Each row of a before or after table is a point. The points were changed in one or more steps. Then noise was added and the rows were shuffled. The steps act on columns, c1 being the first. Name the steps. A step turns or swaps two columns, mirrors them in a line or flattens them onto one, adds a multiple of one to another, or multiplies or shifts one. Angles are multiples of 10 degrees, from the lower column toward the higher: turns from -170 to 170, lines from 10 to 170 but not 90. Use the fewest steps. Two steps may share a column if one is a turn and the other turns, adds or multiplies; they go together, in the order done. Otherwise the lowest column goes first.
In the rows, zero is written as 128.

Before (14 x 2):
[[175 155]
 [154 122]
 [ 83 135]
 [ 97  99]
 [141 167]
 [133  93]
 [121 142]
 [161 153]
 [140 122]
 [149  91]
 [168  87]
 [162  87]
 [ 88 150]
 [108 154]]
After:
[[102 135]
 [112  98]
 [ 93 168]
 [175 135]
 [129 170]
 [152 144]
 [138 140]
 [172 120]
 [147  92]
 [107 160]
 [ 83 103]
 [ 76 102]
 [115 123]
 [ 96  99]]
Steps: mirror c1 and c2 in the line at 80 degrees

Before (10 x 3):
[[157 142  52]
 [149  88 157]
 [ 61 171 105]
 [142 106  94]
 [156 157 137]
 [123 139  85]
 [129 146  88]
 [121 120 153]
 [131 146 105]
 [ 83 140 118]]
After (10 x 3):
[[107 127 141]
 [134 145 156]
 [206 135 115]
 [161 115 122]
 [114 110 162]
 [161 133 109]
 [167 134 100]
 [150 139 122]
 [117 136  86]
 [115 146  58]]
Steps: turn c1 and c3 by 60 degrees; multiply c2 by 0.4

Before, 14 rows:
[[147  85 149 168]
 [117 156 148 130]
 [164 125 138 123]
 [180 114 129 137]
 [181 128 116 129]
 [108 134 172 116]
 [139 139 162 114]
 [193 107 151 126]
 [144 101 154 136]
 [164 106 121  88]
 [106 113 159 141]
 [213 132 109 138]
 [189 113 148  90]
 [100 139 186 118]]
After, 14 rows:
[[ 66 113  98 140]
 [ 76 140 136 138]
 [102 124  80  92]
 [ 44 144 141 134]
 [101 142 112 173]
 [149  86 117 135]
 [ 78 132 117 128]
 [119  93 126 147]
 [160  72 118 133]
 [ 71 115 105 176]
 [136  96 146 125]
 [146 106 104 110]
 [111 114  95 119]
 [ 97 118 122 140]]
Steps: turn c1 and c4 by 170 degrees; turn c2 and c3 by 110 degrees

Before (10 x 6):
[[170 112 139 123  90 134]
 [132 175  77 143  96 101]
 [166 131 114 131 116  78]
 [141 105 121 118  96 102]
 [124 152 127  92 159 106]
 [133 107 163 157  79  80]
 [134  82 137 116 108 144]
 [172 148 124 141 121 111]
 [115 123 160 176 162 104]
 [163 119 159 114 162 149]]
After, 10 rows:
[[142  61 137 125 112 145]
 [136  97 163 167 173 157]
 [165  89 168 163  91  87]
 [103 138 128  90 148 105]
 [163  89 120 137 112  97]
 [171 129 125 207 146 112]
 [101 103 163 156 145 119]
 [185  93 145 180 121 134]
 [170 109 113 186 146  76]
 [155 160  74 150 105  86]]
Steps: add 1.5 times c1 to c4; turn c1 and c5 by 40 degrees; shift c2 by -20; add 0.3 times c3 to c6

Before, 11 rows:
[[157 124 138 129 100 124 118 140]
 [152  45 123  89 138 126 158 123]
 [131 126 131  72 119 105 120 116]
 [149 125 148 134 150 108 123 139]
 [132 147 173 134 112 109 136 126]
 [133 137 120 138 134 117 123 106]
 [123 143 135 129 117 111 141 130]
 [152 147 126 131 134 249 128 119]
 [116 111 129 130 137 141 117 143]
 [134 135 172 139 121 105 119 115]
 [135 114 163 144 114 132 117 112]]
After, 11 rows:
[[ 82 142 136 130 128 142 113 133]
 [111 147 127 120 147 128 251 119]
 [ 93 128 133  89 117 120 106 172]
 [ 91 149 174 129 125 135 108 155]
 [110  44 123 104  81 153 125 158]
 [115 124 136 141 100 115 124 142]
 [ 94 113 163 125 102 117 129 130]
 [110 126 146 140 153 122 110 142]
 [ 76 109 130 142 126 116 141 136]
 [ 93 137 119 115 142 123 116 105]
 [ 94 137 172 122 124 119 105 145]]
Steps: shift c1 by -40; add 0.7 times c2 to c5; turn c4 and c8 by -60 degrees; add 0.7 times c3 to c8; swap c6 and c7

Before, 11 rows:
[[157  95 135  97 166 175 106 130 128]
 [ 78 148 110 142 180 127 126  79 111]
 [141 158 101 182  89 120 107 111 165]
 [147 148  95 163 106 114 162 130 183]
 [135 114 184  89 114 162 114 103 106]
 [119 174 131 129 124 119 115 164 168]
 [166 156 112 128 105 109 108 165 151]
 [ 86 147 129 176 153  80 130 134 113]
 [151 160  68 138 124 151 146 164 131]
 [113 177 144 189 169 115 137  89 120]
 [124  95 157 124 140 208 113 115 116]]
After, 11 rows:
[[135 143 113 144 105 100 181 127 149]
 [131 155 120 207  87 106 164 110 144]
 [128 119 159 113 120 187  97 100 124]
 [149  94 179  99 166 137  70 132 129]
 [ 73 147 130 116 185 114 112  79 112]
 [ 69 151  79 148 150 128 144 135 121]
 [113  92 206 130 142 165 110 112 122]
 [159 156 111 153  99 122 124 163 139]
 [ 99 174 120 148 177 139 158  90 127]
 [138 154 155 128 125  65 152 168 129]
 [112 176 121 137 126 127 118 161 143]]
Steps: shift c1 by -10; swap c3 and c6; add -0.7 times c5 to c4; turn c4 and c7 by 40 degrees; multiply c9 by 0.4

Before (10 x 11):
[[139 174 140 146 129 137  97  78  86 134  77]
 [161 141 159 159 216 130 109 128 161 146 121]
 [102 168 167 150 132 163 135 112 135 142 136]
 [ 90 146 128 139 150 157 126 144  73 145 114]
 [111 146 165 105 140 154 107 159 141 101 117]
 [123 126 159 124 133  85  98  88 109  84 164]
 [ 98  99 172 133 137 109 119 160 124 108  91]
 [148 172  97 155 124 174  83  85 152 127  97]
 [104 102 173  92 190 134 138 124 156 120 153]
 [161 147  96 134 159  87 130 141 152  94  84]]
After (10 x 11):
[[111 122  89 106 142 151 136 154 110 114 144]
 [ 92  76 104 136 146 119 130 140 160 148 129]
 [139  62 118 145 130 139  97  79 133 136 179]
 [157 138 116 160 216 158 187 132  99 152 119]
 [161 134 175 136 160 112 113 143  91  79 137]
 [102 102  81 152 133 152 133 114  96 158 117]
 [149 111  90 156 122  86 116  86  84 136 184]
 [124 123 157 127 134 172 181  90 150  76 136]
 [ 97 147 133 134 137 173 106 162 150 104 149]
 [103 164 105  92 191 170 179 123 125 124  84]]
Steps: turn c2 and c9 by -140 degrees; turn c3 and c6 by 110 degrees; add -0.3 times c3 to c10; add 0.7 times c5 to c11; turn c7 and c11 by -120 degrees

Before (10 x 12):
[[ 91  83 106 112  80 140  67 143 147 105 140 197]
 [126 140 134 146 104 130 123 174 173 128 116 147]
 [113 112 191 162 145 130 139 148 133 168 162 162]
 [133 172 161 181  96  72 121 139 201 136  71 177]
 [140 148 178 113 122 126 106 117 127 149 175 122]
 [121  73 117 145  99 143 112 112 150 101 145 177]
 [147  91 137 125 109 105 153 142 109 162 140 137]
 [133  97 180 139 132 107 111 148 130 117 121 140]
 [109 116 105 174 117 165 123 158  82 143 128 149]
 [169 137  70  94 163 102 153  86 137 169  73 118]]
After, 10 rows:
[[ 89 164 120 149  27 140 128 148 146 148 131  57]
 [131 151 139 104  55 126 128 117 172 174 116 126]
 [147 117 124 125  58 106 130  92 111 137 143  91]
 [132 193 155  62  46  70 120 116 200 139  73 141]
 [111 147 137  55  95 131 131  86 138 138 164  96]
 [120 142 147 126  50 140 129 156 149 117 145  54]
 [133 121 122  77  80 108 129 133 131 151 118  92]
 [110 137 184 149  66 166 126 109  82 156 129 106]
 [139 132  96  88  70 126 135 107 127 111 169 146]
 [170 123 119 194 113 102 118  93 138  79  76 140]]
Steps: mirror c2 and c12 in the line at 30 degrees; add 0.3 times c9 to c3; turn c3 and c4 by -110 degrees; shift c5 by -50; flatten c7 and c11 onto the line at 80 degrees; turn c8 and c10 by 100 degrees

Before, 11 rows:
[[136 154 146 152 187 156 131 116 137  77 127  90 150 142]
 [172  98  90 152 113 136 115 147 145  96 108  78 147 140]
 [ 93 133 166 124 123 144 176 133  87 123 161 125  83 144]
 [149  73 127 122 118 145 139  88 133 142 112 149 107 103]
 [150 149 149  89 123 116 186  75  86 127 152 125  71 104]
 [174  89 116 126 127 159 147  95 140 137 115 115 139 162]
 [159  89 151 158 174 131 125 119 147  67 122  99 138 172]
 [145 152 136 170 120 157 159 117  95  90 154 119  93 139]
 [160 108 116 100 113 125 167  75 115 117  75 154 124 126]
 [170 118 140 131 108 127 122  98 111 119 121 130 156 134]
 [110 104 117 117 109 124 183  68  89 132 160 145 107 121]]
After (11 x 14):
[[199 120 142 127 152 123 121  96 127 112 122 132 151 159]
 [193  96  88 182 125 123 113 146 103  88 109 123 167 168]
 [115  94 151 170  83 111 126 119 151  49 124 140 127 181]
 [105 109 116 107 170 112 182  69 136 117 162 127 110 112]
 [192 113 115  94 147 113 166  74 125 106  75 117 128 148]
 [122 136 147 173  82 164 128 118 167 115 128 130 139 141]
 [212  73 126 108 132 116 143  87 120 129 113 132 110 123]
 [209 151 148 111 165 126 185  76 152 127 154  88  61 125]
 [ 34 124 166 131 165 144 178 135 152 139 158 125  60 118]
 [157  78 117 140 119 134 147  97 120 142 116 120 146 186]
 [145 134 134 157 159 163 157 118 142 130 156 157  90 146]]
Steps: turn c1 and c14 by 40 degrees; multiply c1 by 2.5; turn c2 and c6 by 30 degrees; add 1 times c6 to c10; add -0.5 times c3 to c13; turn c4 and c12 by 60 degrees; turn c5 and c9 by 130 degrees

Before (8 x 14):
[[133  95 142 110 125 122  98  72  61 129  96 132 153 157]
 [106  98 131 133 136 154  86 102 100 114 175 139  97 145]
 [141 109 150 132 137 114 191  97 121 138 112  91 132 150]
 [136  54 153 163 107 130 142 109  93 136 156 104 130  91]
 [ 89 141 120 163 146 139 140 117 139 170  97  92 155 144]
 [160  41 126 128 179  89 108 167 172  99  91 109 142 106]
 [136 127  99 116 190 127 101  95 143 129  69 130 111 140]
 [124 120 166 119 187 135 144 131 159 114 114 186 133  83]]
After, 8 rows:
[[129  93 145 108 144 124 135 128 178 106 101  73 166 179]
 [135 110 153 132 108 113  74  91 128 109 112 100  97 137]
 [134  58 152 161 146 133 116 104 171 151 158 110 109 119]
 [164  41 128 131  84  86 133 111  85 163  86 165 165 112]
 [133 127 101 119  73 124 160 129 110 113  72  93 152 124]
 [124 119 168 118  71 136 114 187 108 173 117 131 139  95]
 [ 94 139 118 162 119 139  99  89 128  89  98 116 145 106]
 [102  96 130 135 123 157 179 141 142 123 171 106 134 163]]
Steps: turn c7 and c13 by 140 degrees; turn c5 and c13 by 160 degrees; swap c8 and c12; turn c10 and c14 by 130 degrees; turn c9 and c14 by -150 degrees

Before, 11 rows:
[[137 125  97 122 145 100 129 150 113 161 122 167 170 124 135  90 153 121]
 [163 115 120 125 133 108 103 153 114 110 117 134 117 119 123  92 166 142]
 [136 168 152 119  91 109 158 157 108 108 154 130 103 122 156 113 131  91]
 [143 113 106 143 108 140 131 144  97 119 121 142 142 103 137 129 138 120]
 [180 143  84 136 130 109 125 152 146 161 126 136 151 108 112 116 150 124]
 [135 179  84 193 152 115  82 137 109 177 136 187 196 144 123 130 185  80]
 [132 132 124 152  96 104 145 123 126 124 135 150  95  91 166 110 141 150]
 [ 68 193 151 162 155  88 158  68  59 113 141 133 117 148 101 144 136  75]
 [164 147  54 180 146  89 124 154 127 157  84 143 175 141 144  99 177 103]
 [128 205 113  86 117 119 153 119  82  78 151 140 109 140 130 108 127 119]
 [100 156 106 188 167  78 142 100  47 180 119 146 154 184 100 166 199 122]]
After (11 x 18):
[[181 146 126 118 138 137 125 126 113 158 113 130 149 147 149 111 151 136]
 [136 165 189 128 164  99 157 128 153 107 118 163 101 133  96 121 130 142]
 [101 154 145 193 144 181 141 129 189 178  98 126 154  89 175 194 201 146]
 [127 206 151  95 153 120 150 126 177  77 131 131 108 105 111 127 127 146]
 [136 122 137 123 135 152 130 126 156 162 111 122 172 130 119  98 153 165]
 [164 148  97 183 113 159 127 128 138 156  78 150 174 136 129  99 177 150]
 [136 181 125 188 138 154  80 130 143 179 129 153 196 131 156 138 182 202]
 [165 116 160 120 129 136 103 129 154 111 111 110 117 133 130 100 165 129]
 [ 67 195 190 155 156 167 158 132 187 115 113 178 118 118 164 166 139 153]
 [141 113 147 135 118 105 136 129 156 120 126 130 142 157 127 140 137 146]
 [135 133 164 148 155 109 145 124 136 124 105 102  96 177 100 114 146 142]]
Steps: shift c3 by 40; turn c4 and c15 by 160 degrees; turn c4 and c14 by -160 degrees; turn c5 and c6 by 110 degrees; turn c5 and c11 by -50 degrees; multiply c8 by 0; mirror c9 and c16 in the line at 100 degrees; turn c12 and c18 by 110 degrees
